Every row gives one point. A path goes straight from each point to the next, and from the last back to the first. The post is the endless flat space through its rows: a point in 2 columns, a line in 3, a plane in 4, and so on, so that a path can go around it. How many times does the path go around the post? Going back the other way cancels.

Post (1 x 2):
[[ 1.25 -0.36]]
Path, 31 rows:
[[-0.17  1.54]
 [ 1.86  2.04]
 [ 3.67 -0.23]
 [ 3.21 -3.22]
 [ 0.57 -1.83]
 [ 0.18 -3.99]
 [ 2.01 -3.76]
 [-1.04 -2.81]
 [-1.47  1.68]
 [ 0.75  3.36]
 [ 2.24 -0.04]
 [ 2.64 -1.45]
 [ 2.80  1.36]
 [ 2.56 -0.21]
 [ 2.46 -1.36]
 [ 0.67 -1.71]
 [ 0.26 -0.44]
 [ 0.23  2.62]
 [ 2.89  1.69]
 [ 4.17  0.60]
 [ 1.38  2.64]
 [ 0.96  2.71]
 [ 3.29  0.44]
 [ 2.83  2.63]
 [ 0.79  0.74]
 [-1.06  0.48]
 [ 1.08  0.99]
 [ 2.55  0.22]
 [ 3.65 -2.19]
 [ 0.44 -3.59]
 [-1.32 -1.30]]
Times around: 3

Post:
[[ 0.57 -0.23  2.64]
 [-0.34  0.27 -2.29]]
Path:
[[-3.04 -0.49 -2.91]
 [-0.24 -1.93 -2.98]
 [ 0.88 -0.14 -1.69]
 [ 2.07  1.56  1.39]
 [ 0.95  1.16  6.52]
 [-3.48  0.68 -4.25]
 [-1.92 -1.50  1.80]
 [-1.14  0.90 -3.56]
 [-0.04  1.23 -3.55]
 [ 2.52  0.54  1.51]
 [ 1.40 -1.70  3.53]
 [-1.70 -1.42 -1.72]
 [-2.84  0.10  0.19]
 [-1.43  2.55 -2.55]
 [ 1.36  1.12  0.08]
 [ 3.61 -0.39  4.41]
 [-0.17 -1.42 -0.04]
 [-0.63 -0.69  2.56]
 [-1.78  0.69 -3.41]
 [ 0.67  1.53  2.74]
 [ 4.12  0.23  1.59]
 [ 4.14 -0.11  2.91]
 [ 2.45  2.15  1.94]
 [-1.21  1.86 -1.68]
 [-1.77 -0.68  3.71]
 [ 0.20 -1.28  2.94]
 [ 0.80 -1.21 -0.79]
 [ 1.83  0.61  0.98]
 [ 0.73  0.62  1.55]
 [-2.35  1.04 -2.30]]
Times around: 0

Post:
[[ 1.42 -3.46 -0.16  0.02 -2.39  1.02]
 [ 2.77  0.22 -0.89 -2.69 -0.30 -0.25]
 [-2.10  0.73 -0.30  2.84  1.46  0.77]
 [-0.43 -2.12  0.55 -1.72 -0.65  1.37]
 [ 0.20  4.34 -0.20 -1.56  0.73  1.39]]
Path, 26 rows:
[[-0.22 -1.22  1.64  3.65 -0.05  0.61]
 [ 1.75  1.32 -1.08  1.89  0.75  0.46]
 [-1.45  1.21 -1.13  0.20  0.62  2.76]
 [-1.62 -3.16  1.19 -3.04 -0.12  3.16]
 [-2.06 -0.46 -2.10  2.65  2.35 -0.87]
 [-2.78 -4.31  0.76 -0.16 -1.77  0.80]
 [-2.32 -2.03  1.25 -0.21 -2.70  0.03]
 [-0.89 -3.98 -0.11 -0.55 -1.06 -0.40]
 [-0.61 -0.65  0.34  0.56 -0.40 -0.61]
 [ 0.71 -3.29  0.67  1.21  2.43 -1.06]
 [ 1.48 -2.75 -0.55  0.08  1.32  2.69]
 [ 1.79 -2.80 -3.49 -0.43 -1.12 -1.70]
 [ 1.86 -8.60 -2.59  2.75 -3.18 -4.69]
 [-1.04 -0.87 -1.47 -1.03 -1.31  1.70]
 [ 0.07  1.05  0.61 -6.06  0.16 -0.88]
 [-0.26 -0.65  1.44  1.51 -1.77  1.55]
 [ 1.01 -4.60  0.28 -1.32 -0.14  1.08]
 [ 2.25 -7.01  0.16  1.42  0.80  0.19]
 [ 2.39 -0.61  0.87 -1.18 -0.85  0.14]
 [-1.95  5.14  1.49 -1.29 -0.78  2.75]
 [ 2.14 -2.78  0.76  3.61 -0.87  1.49]
 [-1.11  0.58 -0.70  2.60  1.34  4.17]
 [ 3.17 -3.84 -2.53 -2.77 -1.23 -1.82]
 [ 0.83 -0.64 -0.41 -1.28 -1.31 -0.28]
 [ 3.23 -2.65 -4.51  0.78 -1.64 -3.04]
 [-0.54 -2.76  0.07  0.90 -1.87  0.24]]
Times around: 3

Post, 7 rows:
[[-1.12  1.58  1.62  0.17  0.11 -0.64 -0.40 -0.63]
 [-1.23 -2.73 -2.11 -0.62  0.20  0.86 -0.31 -4.28]
 [-0.55  0.99 -1.09  1.65 -1.82  4.37  4.10  1.17]
 [-0.98  0.93 -0.41  2.59  1.05 -0.20  1.14  1.03]
 [ 0.52 -3.43 -1.04  0.23  1.50 -0.71 -3.43 -2.82]
 [-2.36  3.84  0.38  1.08  0.20 -0.81 -0.80  4.34]
 [ 0.18  2.41 -1.31 -0.21 -0.26  1.37  2.96  0.22]]
Path:
[[ 0.13  1.85 -2.48  1.15 -0.16 -0.20 -0.77  4.77]
 [-1.62 -1.30  0.20  1.61  0.94 -3.30 -0.12  0.53]
 [ 1.33 -2.03 -2.22  3.31  1.01  2.60  1.70  4.46]
 [ 1.10  0.67  1.93  0.98  0.95  0.30 -0.60  1.28]
 [ 0.17  1.10  2.37  0.22  0.84  2.05  2.84 -5.33]
 [-1.43  0.76 -0.81  0.74  0.47  0.32  2.26 -4.08]
 [-0.07 -0.99 -1.04  2.74 -0.17  1.76  0.75 -0.13]
 [-0.17  2.09  0.46 -0.07 -1.63 -0.16  3.43  0.43]
 [ 1.64  0.02 -0.67 -1.58 -0.89  1.55  1.99  2.19]
 [-1.19  2.01  0.36 -0.10  2.15 -0.12  1.40 -0.63]
 [-1.20  1.05 -1.73 -0.94  0.52  1.43  0.48 -2.86]
 [-0.01 -0.64 -3.51  0.37 -0.77  3.25  1.70 -3.22]
 [-1.07  0.50 -3.96 -1.26 -3.58  4.37  2.30  1.34]
 [-1.07 -2.49 -5.87 -0.81  0.38 -1.51 -0.62  0.94]
 [-0.62  1.12  0.98 -2.68 -0.16  0.52  3.09 -2.08]
 [ 3.14 -2.99  3.09  1.71  4.48 -1.61 -2.19 -5.59]
 [-2.18 -0.73  0.76  0.87  0.25  2.66 -2.42 -3.14]
 [ 0.74 -1.41 -3.02 -1.32  1.84 -1.89 -1.19 -4.80]
 [-1.68  0.50 -1.49  2.12 -2.68  1.89 -0.85  4.29]
 [-0.56 -3.91 -0.68  1.10 -1.46  0.21 -1.99 -0.81]
 [ 0.96  0.04 -1.13  0.37  0.35 -0.06 -0.14  3.73]
 [-1.33 -1.35 -2.70 -1.68  1.25 -0.41 -2.28 -1.21]
 [-0.67 -0.80 -1.69 -0.49  1.51  2.11 -2.59 -1.29]
 [ 1.33 -2.09 -1.26  3.61  1.87 -0.31 -2.15 -2.55]
 [-1.92 -0.33 -1.43  0.65 -0.59 -0.95 -1.11 -2.04]
 [-2.89  0.14 -5.13 -1.68  2.78 -4.53 -1.54 -1.15]
 [ 1.24  0.24 -0.74  2.43  1.76 -0.60  0.02  3.22]
 [ 1.39 -0.19 -1.45 -1.60  4.67 -2.46 -1.20 -4.16]
 [-2.12  1.66  1.70  0.85 -0.06  1.10 -4.37  2.81]
 [-3.59 -1.17 -2.71  3.59 -4.51  8.53  0.31  2.12]]
Times around: 5

Post (8 x 9):
[[-2.37  2.28 -1.27  0.78 -1.37 -0.41  2.08 -0.06 -0.32]
 [-0.90  0.56 -1.37 -0.85  0.80  4.00 -1.38  0.34  1.65]
 [-0.20  4.36 -1.68  1.69  2.22  0.14 -1.44 -2.40  1.09]
 [-1.35 -0.21  3.98  2.50 -3.48  0.71 -1.41 -0.36  0.31]
 [ 0.99  0.13 -2.10  0.04  2.31  0.40  1.85 -0.22  0.26]
 [ 1.34  0.61 -0.51 -1.13  0.82  0.83 -2.52  0.04 -1.52]
 [-2.37 -1.11  1.61 -2.75  0.71 -1.03 -1.68  2.91 -1.61]
 [ 0.30 -0.83 -1.11 -0.42 -0.18  0.17  1.12 -2.44  1.37]]
Path, 24 rows:
[[-1.11 -1.67  2.22  0.08  0.43 -0.19  1.43 -0.73  0.66]
 [ 0.94  1.80 -0.11 -0.09  2.01  0.74 -0.50  2.43 -0.10]
 [ 1.65 -2.36  0.66 -2.11  1.45  1.40 -3.59  2.44  0.43]
 [-1.64 -1.02  0.85  1.83  1.86 -1.13 -1.61 -0.02 -1.00]
 [-2.37  1.79 -2.85  2.90  0.35  3.86  1.68 -1.53  1.62]
 [-1.40  0.45  4.44  0.46 -0.36  0.27 -1.65  1.80 -2.80]
 [-4.27  2.66 -1.06  0.23 -3.08  2.43  2.87  1.17  1.58]
 [-2.09  2.89 -2.67 -0.78  1.84 -0.29  1.37  1.57  0.93]
 [ 2.38  2.46 -0.85  0.32  1.12 -3.34  0.74 -1.82 -1.98]
 [-1.44 -0.47  0.79 -3.55 -0.28 -0.45 -3.29  4.58 -2.62]
 [-0.81  2.93 -1.71  5.57  0.68  0.19  1.79  0.74 -0.51]
 [-2.44 -3.80  2.50 -0.92  2.90  1.16 -1.14  0.43  1.29]
 [ 3.13 -0.68 -4.00 -1.46  2.18  0.95  4.52 -6.96  2.60]
 [-1.44  4.08 -2.37 -1.76  5.02  2.13 -2.48  0.24  2.97]
 [-3.56  7.76 -3.54  2.83 -2.53  0.95 -0.05  0.29 -0.29]
 [-2.36  1.00 -2.07 -0.36 -0.50 -0.08  1.00  3.23 -4.57]
 [-0.72 -1.03 -1.61 -1.61 -0.82  2.78 -4.28  2.83 -5.07]
 [-3.14  1.43 -0.89  4.40 -1.28  1.66  1.37  1.55  0.04]
 [-2.79  2.53  0.75 -2.20  0.59 -0.48 -1.55 -0.97 -2.61]
 [-2.00 -2.26  1.37 -3.80  0.03 -1.48 -0.53 -2.16  1.86]
 [ 1.56  1.04  0.49  2.92  2.96 -0.32  1.99  1.98  2.34]
 [-2.45 -1.88 -0.01 -1.47 -3.60 -0.62 -1.18 -1.66  0.75]
 [-2.08 -3.36  3.13  0.78 -1.69 -0.26  0.94 -0.13  0.23]
 [-4.10  3.15 -0.59 -1.43  1.16 -0.78 -0.18  0.80 -0.88]]
Times around: 4

Post (11 x 12):
[[-0.83  3.26 -3.98 -1.46 -0.59  1.27  3.64  3.40 -1.01  4.23 -1.73  1.20]
 [ 3.61 -2.50 -0.44  1.08 -0.86 -4.51  0.12 -4.12  2.62 -1.83 -2.59 -3.33]
 [-2.80  2.01 -1.95 -0.90  1.23 -0.18  2.45  1.77 -1.87  2.80 -2.54 -0.37]
 [-2.22  0.11 -2.95 -1.07 -1.14  2.13  3.88  4.09  0.05  1.93 -3.36 -0.83]
 [ 2.49 -0.64  1.66  1.79  1.25  1.56 -2.39  2.01 -0.05 -2.31  1.73  1.14]
 [ 1.66  0.20  0.92 -0.80 -0.42  1.76 -2.32  0.82  0.94 -3.03  1.89  0.62]
 [-2.04 -0.82 -1.30 -0.16  0.09  0.68  3.41  1.76  0.98  1.29 -0.21 -0.17]
 [ 0.85 -1.76  1.45 -2.14  0.56 -1.43 -1.68  2.32  3.13 -1.51  0.70  0.94]
 [ 1.87 -3.68  0.58  0.46 -2.37 -2.03 -2.24  0.17 -0.06 -2.59  0.44  0.10]
 [-0.11  1.47 -0.12 -0.84 -0.35  1.77  1.85  1.34 -0.32  3.35 -1.47 -0.83]
 [ 1.20 -2.44 -0.33  3.67 -1.14 -0.63 -3.78 -2.70  1.73 -3.24 -1.48 -0.52]]
Path:
[[ 2.16 -0.81 -1.99  0.60  0.01  2.14  3.49  0.81 -0.97  1.13 -0.24 -3.43]
 [ 1.16 -4.04  1.10  0.72  0.86 -1.86 -0.82 -2.38  1.57 -1.10 -0.01 -0.03]
 [-3.91  0.61 -4.22 -0.45  0.03  0.83  0.75  1.90 -0.34  0.72 -1.77  2.48]
 [-0.53 -2.38 -2.76 -0.92  0.85  0.03  2.87  3.88  5.19  1.91 -1.12  1.14]
 [-2.01  0.53 -2.12  3.83 -1.41  5.91 -0.50  3.66 -1.60  0.30  0.70  1.26]
 [ 6.12  0.14  1.74 -2.78 -2.79 -2.50 -0.41 -2.01  2.37 -2.86  3.49 -1.38]
 [ 0.30 -1.47  0.45  1.56  1.14 -1.34 -1.72 -1.01  0.49 -3.60  1.81  2.12]
 [ 2.44  1.96  0.31 -1.22  0.97  2.42  0.60 -0.85  0.35 -0.62 -0.42 -1.29]
 [ 0.20 -1.49 -3.62 -0.75  0.71 -2.18  2.88  3.86 -1.28  1.08 -1.65  3.36]
 [ 0.96  4.39  0.76 -3.30  1.10  0.92  1.60  2.19  1.29  0.80 -2.69  0.79]
 [-2.77  0.31 -1.49  4.31 -2.43  0.91 -1.14 -0.62  0.41 -0.34 -2.64 -0.68]
 [-0.41 -0.08  1.85  1.71  2.72 -1.79 -2.79 -0.10  0.65  2.77 -0.34 -0.59]
 [-0.45  0.07  3.03 -4.21  2.56 -2.06 -4.97  1.51 -1.29 -0.60  3.14  2.61]
 [-2.32  1.54 -1.90 -1.92  2.27  2.20  1.19  1.38 -0.11 -0.46 -0.97  1.31]
 [ 4.45  2.34  2.62 -2.87 -2.60  3.12  0.49  0.56  0.82 -3.78 -0.83 -1.36]
 [-0.76  2.35 -0.57 -0.98 -1.90 -3.97  0.32 -1.68  0.54 -1.06 -0.07 -0.98]
 [-0.02 -1.52 -1.18  2.99 -2.69  6.40  1.55  1.21  0.89 -3.27 -2.43 -2.08]
 [-2.92 -0.30 -0.06  2.30  0.65  4.05 -0.74  0.98 -1.78 -0.10  0.15  1.83]
 [ 3.00  1.39 -3.12  0.63 -0.97  1.86  0.98 -0.45  0.95  4.04 -4.66 -1.11]
 [ 1.58  1.59 -0.12  0.64  0.90  1.45  0.99  0.34  2.45  0.55 -3.28  0.98]
 [ 3.69  1.90  3.36  3.09  2.50  3.11 -1.47  1.41  1.40 -2.59  1.98  0.82]
 [-1.01 -0.90 -1.48 -0.01 -0.27 -1.47 -0.84  0.12  3.66 -0.37 -5.47 -2.61]
 [ 0.20 -0.33 -3.85 -0.95 -3.43  1.36  0.54  2.87  1.41  2.11  1.47  2.80]
 [-3.45 -2.50 -1.79 -2.52 -1.01  3.41  1.12  2.71 -2.53 -1.14 -2.30 -0.49]
 [ 2.28  5.84 -1.04 -2.66  0.41 -0.12  0.95  1.14  0.66  1.50  0.29  3.56]
 [ 1.98 -0.03  0.58 -0.03 -2.98  1.67  1.06  1.69  0.21 -1.30 -0.07 -0.72]
 [-2.84 -1.59 -2.31  1.20  0.67 -3.66 -0.64 -0.67  2.27  0.01 -2.97 -3.03]]
Times around: 2

Post:
[[ 1.89 -1.10  3.48  2.27 -0.97  0.70  1.05 -1.00 -1.65 -3.90  0.02  0.05
  -2.15  0.12]
 [ 0.89  0.81  3.86  1.10  1.11  0.33 -3.06  2.73 -2.05 -1.86  2.33 -1.97
   0.33 -0.29]
 [ 0.70 -1.84 -2.62 -1.67 -1.78  0.40 -0.22  3.50  3.02  1.85 -0.10 -3.70
   0.21 -1.12]
 [-0.78  0.49  0.16 -2.52 -2.00 -0.76 -1.20 -0.36 -0.85 -0.88  3.11 -1.75
   0.06 -2.70]
 [-0.12 -0.60  4.36 -1.76  1.70  1.51 -1.90 -0.89 -1.91 -4.40 -0.43 -0.78
  -0.80 -2.11]
 [ 1.93 -0.46 -0.22  0.40 -1.42 -1.25  0.68  0.16  0.02  4.61  0.18 -1.95
  -2.53 -2.48]
 [-0.43 -2.44 -4.27 -0.06  1.10 -0.77  3.51  1.72 -1.38  3.75 -1.35  0.29
  -0.07  0.69]
 [ 0.91 -1.55  0.25 -0.17  0.54  0.01 -2.28  2.50 -1.38 -2.83  2.47 -0.87
  -4.87 -1.14]
 [ 0.50 -0.09 -3.70 -0.48  2.19 -2.30  3.28  2.51  1.24  5.53  1.69 -0.07
  -1.05  0.99]
 [ 0.13  0.93 -2.69 -0.32 -0.10 -2.02  3.84  2.98 -0.19  3.21 -0.66 -0.87
   0.15 -2.14]
 [ 1.92  0.44  1.98 -0.13  2.08 -3.13 -2.40 -0.19 -2.09 -3.41  0.64 -0.91
  -0.85  0.15]
 [-0.70 -1.26 -4.54  1.55  0.40 -2.52  3.16  0.40  2.08  4.52 -0.31 -0.99
  -0.16 -2.31]
 [-0.88  1.81 -2.04 -2.06 -0.27  1.59 -0.34  0.57 -0.35  0.77 -0.61 -0.59
  -1.24 -1.15]]
Path (24 x 14):
[[ 1.83  2.92  4.89  2.43  0.76 -2.76  0.68 -1.65 -4.59 -0.99  1.71  0.34
  -0.12 -3.59]
 [ 0.79  2.12 -1.13  0.73  1.67 -0.96 -1.21  0.00 -0.15  3.59  1.56 -1.50
  -0.46 -1.05]
 [ 2.80  0.73  3.44  0.22  1.07  0.36  1.48  0.86 -0.47 -3.22 -0.47  1.38
  -0.40  0.43]
 [ 0.93 -1.16 -0.35  3.50  2.80 -1.17 -4.44  7.26  0.59  1.65  2.53 -1.03
  -6.13  0.36]
 [ 0.63 -2.46  0.37  0.49 -1.06  0.36  2.32  1.06  2.81  3.09  2.56 -2.40
  -2.64  1.32]
 [-0.52  0.83  2.12 -3.88  3.11  2.98  0.99 -1.36 -1.75  0.91 -0.17 -0.08
   0.71 -0.30]
 [ 1.61 -4.96 -3.79  0.06  2.28  0.25  0.52  2.42  1.23  2.18 -2.79 -0.76
  -2.65  0.54]
 [ 0.70 -0.57  1.08 -1.20  4.21 -1.36  0.66  1.23 -0.10  4.32  2.68  0.73
  -3.01  0.82]
 [ 0.75  2.79  1.88  1.26  2.60 -3.73 -4.00  3.06 -2.14 -2.39  2.24 -1.04
  -1.33 -1.13]
 [ 2.28 -1.66  4.27 -1.58 -0.14  0.93 -0.54  0.10 -0.69 -1.39  2.15  0.19
  -2.99 -1.93]
 [ 0.71 -0.04  1.48 -0.37  1.20 -1.54 -0.20  2.85  1.46  2.98 -0.15 -1.70
   2.71  0.61]
 [ 1.32 -1.59  0.94  0.22 -2.59  3.78 -1.24  4.52 -0.93 -1.61  1.88 -1.37
  -5.99  1.10]
 [-0.13  0.23  0.14 -1.24  4.53  0.44  1.89  0.06 -1.86 -0.57 -0.45  0.72
  -1.19  1.11]
 [ 0.03 -1.96 -0.30 -2.06 -0.03 -0.26  0.81  0.12  0.42 -2.42  0.06 -1.47
  -2.99  0.95]
 [ 1.33  2.26  1.21  3.43  2.95 -6.02 -2.56  1.32  2.12  2.63  1.42 -2.01
  -0.08 -1.45]
 [ 2.64  0.20  4.81  4.27 -0.90  1.17 -1.03 -1.66  1.80  0.86 -2.52 -2.00
   1.37 -2.03]
 [-0.78 -1.67 -1.33 -0.41  5.14 -2.41 -2.04  6.42  1.52 -1.31  0.33 -1.00
   1.24  1.81]
 [ 0.28 -1.01 -1.39  1.06  3.74 -3.39 -0.99  0.72 -0.19 -3.91 -1.58  0.27
  -4.18  1.26]
 [ 0.09 -2.18 -3.77 -0.62  1.91 -1.78 -0.93  3.30 -0.42 -0.52 -0.17 -2.08
  -1.97 -0.12]
 [ 2.16 -2.05  2.95 -0.28  1.78 -2.09 -1.75  1.95 -0.35  1.11  0.18 -2.04
  -3.80  1.55]
 [ 1.28  1.62  0.30 -1.54 -0.25 -3.76 -0.05 -1.35 -0.89  2.66  2.72  0.91
  -1.59 -1.90]
 [-0.94  2.96 -0.10 -0.18  3.16  2.00  0.84 -0.81 -3.07 -6.13 -0.20  3.21
  -2.85 -3.01]
 [ 2.09  3.05  0.41 -0.98 -0.75 -3.47  0.40  0.34 -3.31  0.69  1.77 -3.18
   2.13 -1.85]
 [ 3.04  0.21 -1.23  0.64 -4.01  2.03  2.66  2.01 -0.27  1.91 -0.14 -1.55
  -1.59 -2.71]]
Times around: 1
